Each row is a point. Each copy is the shape, with its points in the same order, stretched, turned, moved and blurred by noise. Some copies are also mirrored. Which?
(in the rows, 128 means zero)

Shape, 8 rows:
[[133  80]
 [218  68]
 [134 162]
 [129 159]
 [130 137]
 [145 122]
 [107 124]
 [144 117]]
Copy 1 (8 x 2):
[[ 47 120]
 [ 46   7]
 [164 136]
 [161 139]
 [134 132]
 [115 109]
 [116 159]
 [111 112]]
Copy 1 is: only turned
Copy 2, 8 rows:
[[156 149]
 [224  68]
 [ 91 103]
 [ 87 105]
 [107 120]
 [125 112]
 [104 156]
 [131 120]]
Copy 2 is: mirrored
Copy 3:
[[148  98]
 [ 49  81]
 [112 157]
 [120 157]
 [128 140]
 [117 128]
 [160 134]
 [119 123]]
Copy 3 is: mirrored
Copy 4:
[[135  95]
 [ 64  68]
 [ 97 149]
 [100 149]
 [108 133]
 [105 122]
 [136 130]
 [106 117]]
Copy 4 is: mirrored

Shape (7 x 4):
[[140 126 141 101]
 [123  63 105 160]
 [134 113  87 153]
 [163 192  91  94]
 [109 122 114  96]
 [100 107  98 131]
 [ 47 110 153 150]]
Copy 1, 7 rows:
[[134 112  97 120]
 [118 116 162 193]
 [138 173 151 163]
 [186 216  89  85]
 [152 111 153 109]
 [137 130 184 139]
 [ 47  78 223 128]]
Copy 1 is: mirrored
Copy 2 (7 x 4):
[[146 122 149 139]
 [ 85 104 175 116]
 [107 144 169  94]
 [172 185 158  91]
 [153  97 140 111]
 [121  99 150  95]
 [104  40  73 127]]
Copy 2 is: mirrored

Shape (11 x 6):
[[179  94 123 142  92 112]
 [ 58  78  90  95 129 185]
 [125 130 100 130  86 133]
 [141 102 151 196 147 197]
 [ 83 110 107 131 147 124]
 [134 158 152 145 197 138]
 [155  50 124  85  87 143]
 [131  80  97  78 102 108]
 [153 105  60 161 154 194]
 [142 138 123 102 109 106]
 [119 125 159 183 173 133]]
Copy 1:
[[ 82  74  89 125 138 132]
 [105 207 182 170 198  82]
 [118 145  86 111 133 126]
 [179  85 158 160 218 157]
 [145 152 185 121 139  88]
 [160 110 232 104 111 159]
 [ 22 120 109 192 154 104]
 [ 42 147 130 141 116  88]
 [109 124 153  91 218 151]
 [ 88 139 125 110  81 133]
 [191  85 203 125 144 130]]
Copy 1 is: only turned
Copy 2:
[[116 111 138  91 158 102]
 [138 175  69 143  74 129]
 [109 147 141 148 128  91]
 [ 57 178 104 110 140 172]
 [151 160 112 156 127 150]
 [124 188 151 114 116 203]
 [152 105 107  68 117  86]
 [173 118 114 102 101  97]
 [ 91 228  84  88 141 127]
 [143 128 162 115 111 103]
 [111 168 129 145 141 199]]
Copy 2 is: mirrored
Copy 3 (11 x 6):
[[196 139 121 113 155 138]
 [102 149  88  74  70 172]
 [149 120  92 118 135 180]
 [194 125 166 135  71 135]
 [102 142 134 137 125 128]
 [136  78 187 151 118  78]
 [185 159  92  52 118 133]
 [138 138  96  76 151 134]
 [155 126 172  87 111 218]
 [149 104 109 113 150 126]
 [153 117 178 179 115  81]]
Copy 3 is: mirrored
Copy 4:
[[ 88  85 147  92 123 124]
 [178  77 113 206 180 118]
 [ 89 102 124 149 146 140]
 [163 140 198 146  94 106]
 [154 130 112 141 156 171]
 [177 187 139 120 107 157]
 [134  35 114 134 152  68]
 [117  55  89 130 162 123]
 [147 112 130 197  73 169]
 [ 93 119 106 114 149 130]
 [164 174 168  99 119 147]]
Copy 4 is: mirrored

Shape, 15 rows:
[[172 172 158 136 130 148 165 126  52]
 [128  85  91 105 104 115 123 163 102]
 [166 160 134 147 128 103  79  50 128]
 [122  80 152 108 109 103 107 169 112]
 [184 156 170 136 111 175 136 118 108]
 [ 93 103 116  87 139  83 104 189 129]
 [174 142 129 180 173 153  98  66 166]
 [148 139  96 108 113 118 131 201 128]
 [165 139 144  98 127 175 163  79  88]
 [111  93 135 140 113 110 102 171 109]
 [124 113 112  82  92 135  74 196  95]
 [191 134 170 119 156 118  94  71 164]
 [116 166 159 145 153 143  84  54 179]
 [173 144 149 111 169 162 119 125  58]
 [124 119 134  91 108  93 124 176 102]]
Copy 1 (15 x 9):
[[168 148 146 142 112 154 200 104  98]
 [172  59 143 100 121 167  68 158 106]
 [143 184 113  55  56  89 169  81 159]
 [145  98 157  50 152 194 109 156  87]
 [123 182 174 142 119 121 170 101  79]
 [152  42 122  46 162 153 101 195 115]
 [123 232 116 115 114  54 135  92 188]
 [165  42 162 122 142 103 105 168  95]
 [112 173 142 145  75 148 149 131 110]
 [166  87 139  75 169 174 107 124 103]
 [173  48 136  93 138 144  81 175  24]
 [ 98 233 147  42  86  91 161 142 152]
 [ 73 197 107  74 115  61 174  93 168]
 [170 183 102 124 120 142 155 154  89]
 [154  57 153  62 132 168 130 165  88]]
Copy 1 is: only turned
Copy 2, 15 rows:
[[161 189 129 185 114 161 127 147 174]
 [115 108 137 129 163 128 136 147 134]
 [128 159  99 174  95 135 154  57 141]
 [ 76 117 130 138 146 138 100 135 139]
 [128 173 144 174  79 165 142 132 155]
 [ 99 118 123  90 166 151  89 134 124]
 [116 212 111 147  92 116 185  80 109]
 [147 131 160 121 138 150 106 146 101]
 [136 161 134 159  89 144 172 136 197]
 [ 87 134 114 136 163 142 110 146 121]
 [102  91 155 122 163 184 117 124 127]
 [108 171 132 148  73 115 142  68 141]
 [101 183  67 135  72 155 172  73 135]
 [133 187 155 155 137 156 138 116 190]
 [119 122 137 128 143 155  86 147 145]]
Copy 2 is: mirrored
Copy 3, 15 rows:
[[105  49 138  77  75 141 109 111  43]
 [141 143  79 129  89  96 131 152 169]
 [100  76 140 147 199 159  68 167 103]
 [149 124  92 155  93 116 172 160 163]
 [ 94  65 156 126  91 180 101 113  94]
 [142 137  52 127 135 102 196 169 167]
 [ 86 139 187 147 201 176  77 141 108]
 [134 105  66  92 119 133 156 114 143]
 [ 56  91 139 130  76 155  88 143  80]
 [165 126 118 128 107 105 158 161 172]
 [157 112  62  95  72 135 145 183 178]
 [ 81 112 137 195 188 193 125 145  94]
 [ 59 110 174 146 212 167 103 179 130]
 [109 116 128  93  83 164 119 159  57]
 [134  95  66 123 101 118 174 146 140]]
Copy 3 is: only turned

Shape (18 x 12):
[[145  87 141 106 136 165 149 126 116 156  90  82]
 [109  69 131 116 115 144 138 104 115  71 155 122]
 [126 162 115 119  88 102 151 142 187 129 155 152]
 [152  74 124 162 172 123 126 166 132  90 136 160]
 [172 130 140 131 176 170  83  73 133 100 100  97]
 [144 154  93 113 168 121 160 166 172  93 136 146]
 [106 140  82 150 156 122  94 131 207  71 103 110]
 [115 119 121  62 125 103 105 106 161 162 144 109]
 [ 82  95  97 118  82 135  78 124 160 163  83  96]
 [145 114 151  54 144  95  99 172 135 168 128 159]
 [171  91 101  93 172  86 158  92 205 140 112 132]
 [ 98  60  93 134 147 164 159 151 161 168 110 179]
 [117 135 102 105  82  85 155  82 166  94  82 112]
 [ 82 136 154  94 129 151 106  82 116 134 140 123]
 [122  79  45 145  90  81  92 142 114  84 135 159]
 [173 155 111 102 124 146 174 165 144 144 126 158]
 [ 80 139 100 121 162 151 169 130 160 123 122 112]
 [101 139 132  93  77 169  79 115 186  71 118 125]]
Copy 1, 18 rows:
[[ 55 153  91 155 105 151  82 153 120 165 147 126]
 [136 187 189 166 119 130 132 160 103 182 134 145]
 [ 87 108 148 129 198  91 160  99 145 147  94 158]
 [162 190 132 142 116 186 153 120  96 121 150 185]
 [156  87  78 221  81 155 147  98  95 134 143 139]
 [101 157 145 160 146 157 181  73 153 119 100 156]
 [144  90 150 150 108 135 172  43  72 123  91 129]
 [ 58  91 123 112 155 151 180 143 145 196 129 111]
 [ 74  59 154  85 128 129  81 123  76 186 127 110]
 [ 77 123  73  88 176 226 164 153 169 183 132 160]
 [ 13 112 114 157 129 161 214  95  99 108 162 138]
 [ 44 150 207  89  87 172 124 172 147 117 163 162]
 [ 69  94 140 163 179  92 129 112  64 136  76 105]
 [123 114 154 132 113 131 139 193 143 187 106  89]
 [161 113 203 131 181 148 117  92  61 131 152 127]
 [ 68 149 114 160 177 142 126 106 189 128 133 171]
 [ 82 163 181 125  95 125 152 117 160 140 101 106]
 [131  77 159 172 158 129 136  93 105 210  71 170]]
Copy 1 is: only turned
Copy 2:
[[128 133 148  93 185 168  82 123 121 130 110 123]
 [169  81 112 178 155 135 154 202 174 114 114 130]
 [132 163 121 172  57  85 136  92 150 113 163 175]
 [149 143 124 126 117 115 180 195 175 126 107  83]
 [101  39  96  44 166 126  92 101 161 123 130  93]
 [137 160 127 120  52  91 120 133 142 115  99 157]
 [127  68 172  81  15 105 142 124 122 149 148 134]
 [164 112 129 135 104 134 108 131  76  66 186 127]
 [153  98 208 111 110 132 142 116  65 159 181 131]
 [164 197 137 116 136 132 163 152  86  62 133 133]
 [141 123 154 128  64  80  65 146 126  58 212  88]
 [196 170 221 149  98  93 152 119 116 138 139  82]
 [ 96 100 179 169  96  73  86 134 133 111 162 180]
 [142  76 127 137 154 146 131  91 118  92 119 118]
 [166 109 147 190 120  39 175 249 117 158 149 124]
 [129 208 117 128 127  79 100  93 154 128  98 174]
 [142 118 174 129  66 132  96  89 110 126  99 131]
 [159  76 146 105  90 118 184 108 156 145 141 209]]
Copy 2 is: only turned
Copy 3, 18 rows:
[[ 75 122 159 103 142  98 138 161 120 144 140  68]
 [115 125  87 107 180 166 102 166 136 144 107  83]
 [156 117 168 139 120 217 165 106 124 105 121 142]
 [172 173  72 131 124 138 128 202 124 130 129 107]
 [141 102 123 117  91  55  84 130 112 125  86 105]
 [191 197 143 135 121 166 155 118  95 156 127  85]
 [161 161  97 160  87 138 144 109 136 186  90 129]
 [128  66 154  90 118 159 163  86 127 133 147 116]
 [ 52  82 123 113 111 149 159 130 145 169 133 172]
 [167 102 145 100  86 166 127 133 107 121 203 115]
 [184 134 164  51  73 150 209 129 154 121  89  76]
 [122 121 158  82 145 174 206 225  97 175 110 121]
 [129 152 152  88 119 184 131 105 187 142  93 132]
 [124  45 159 119 168 135  97 127 111 149 129 128]
 [125 193  19  82 143 190 136 156 151 137 123 198]
 [150 166 189 110 124 171 152 139  77 110 139 101]
 [135 146 169 137 175 144 173 130 104 196 118  86]
 [119  79 131 149  86 196  74 108 112 159  96 124]]
Copy 3 is: only turned
